Each row of a before or after table is a point. The points were changed in one or more steps. Then noise was added and the rows were shuffled. The steps act on how far a point lies along the listed directions, d1 being the first. What was done? A step turns or swaps two directions, mirrors them in a line or flattens them onto one, adds a multiple of one to another, or multiplies one. Angles are multiples of 10 degrees, from the lower direction toward the higher: turns from -170 to 170, lines from 10 to 170 but not 90. Use the fewest steps. Two steps may share a direction if one is a turn and the other turns, adds or multiplies; they go together, in the order done. Otherwise the lowest direction goes first.

Directions:
(1): [1.7 4.3 2.7]
(2): [-2.2 -1.9  4.5]
Before (11 x 3):
[[-0.1  1.3 -0.8]
 [-1.4 -1.1  3.2]
 [-0.7 -1.1  4.0]
 [ 1.4  3.7 -1.4]
 [ 0.4 -0.8 -0.7]
 [ 0.9  1.1 -4.2]
 [-1.0  1.6 -4.6]
 [-0.3  2.0  3.8]
 [-0.5  3.3  1.9]
 [-1.1 -1.2  1.7]
 [ 1.0 -1.8 -4.5]]
After (11 x 3):
[[-3.0 -3.2 -7.5]
 [-0.5  0.0 -1.5]
 [-0.2  4.1  2.4]
 [ 0.9  5.1  5.8]
 [-1.3 -3.9 -7.3]
 [ 0.0  1.6  3.3]
 [ 1.3  3.8  7.0]
 [-0.6 -6.3 -7.2]
 [ 0.2 -1.4 -1.2]
 [ 0.3  2.9  6.0]
 [-0.2  0.0 -3.6]]
Steps: add 1.5 times d2 to d1

Directions:
(1): [-1.4  2.6  5.4  0.0  4.2 -2.3  0.0 -3.9]
(2): [-4.3  2.9  1.8  5.2 -1.7  1.5 -2.0  3.2]
(3): [ 0.8  0.7  2.3 -4.9  1.2  2.3 -5.3  3.3]
Before (11 x 8):
[[ 2.0  0.4 -0.3 -2.3 -1.0 -0.4  1.2 -1.1]
 [-2.7  1.1  0.1  3.4 -0.2 -0.6  1.2 -2.5]
 [-4.6  2.5  0.5  2.7 -0.1 -2.9  3.7 -2.8]
 [-1.3 -0.3  4.9 -3.6  0.3  0.1 -6.9  3.6]
 [-4.1  2.4  1.4  6.1 -0.4 -4.9  3.6 -3.5]
 [-4.1  3.2  2.1  4.3  1.6 -1.6  1.0 -4.7]
 [-2.7  0.4 -1.2  2.7 -3.3  2.7 -4.7  2.9]
 [ 1.3 -0.5 -0.1  1.4 -1.4  0.1 -0.4  1.5]
 [-3.4  2.9 -0.7  3.1 -1.6  2.9 -2.6  5.0]
 [ 0.2 -2.2 -6.8  8.2 -7.4  3.5  2.1  9.4]
 [ 0.9 -0.3 -2.8 -0.6 -1.1  1.8  0.4  1.7]]
After (11 x 8):
[[-3.6  1.3  0.3  4.2 -3.1  1.7 -4.2  2.1]
 [-0.4  0.6 -1.9  2.5 -0.8  1.2  2.0  0.5]
 [-2.4  2.9  3.7 -2.1  3.8 -0.3 -3.4 -4.0]
 [-2.3  4.4  6.7 -1.3  3.7 -4.2 -1.9 -3.2]
 [ 0.4 -3.5 -1.0 -2.9 -3.9  2.2 -5.4  6.0]
 [-3.8  3.5  0.3  2.8 -1.0  2.6 -2.6  4.2]
 [ 2.0  0.6 -1.1 -1.7 -1.1 -0.5  1.6 -1.2]
 [-5.0  3.6  1.4 14.7 -2.8 -0.8  3.7  3.5]
 [-3.2  3.2  4.3 -2.3  2.7 -2.4  0.0 -2.2]
 [-2.3  2.2  3.1  0.5  2.2 -0.4 -1.3 -2.4]
 [ 0.6  0.1  0.8  2.4 -1.6 -0.7  0.0  0.7]]
Steps: turn d1 and d2 by -30 degrees; turn d1 and d3 by 60 degrees
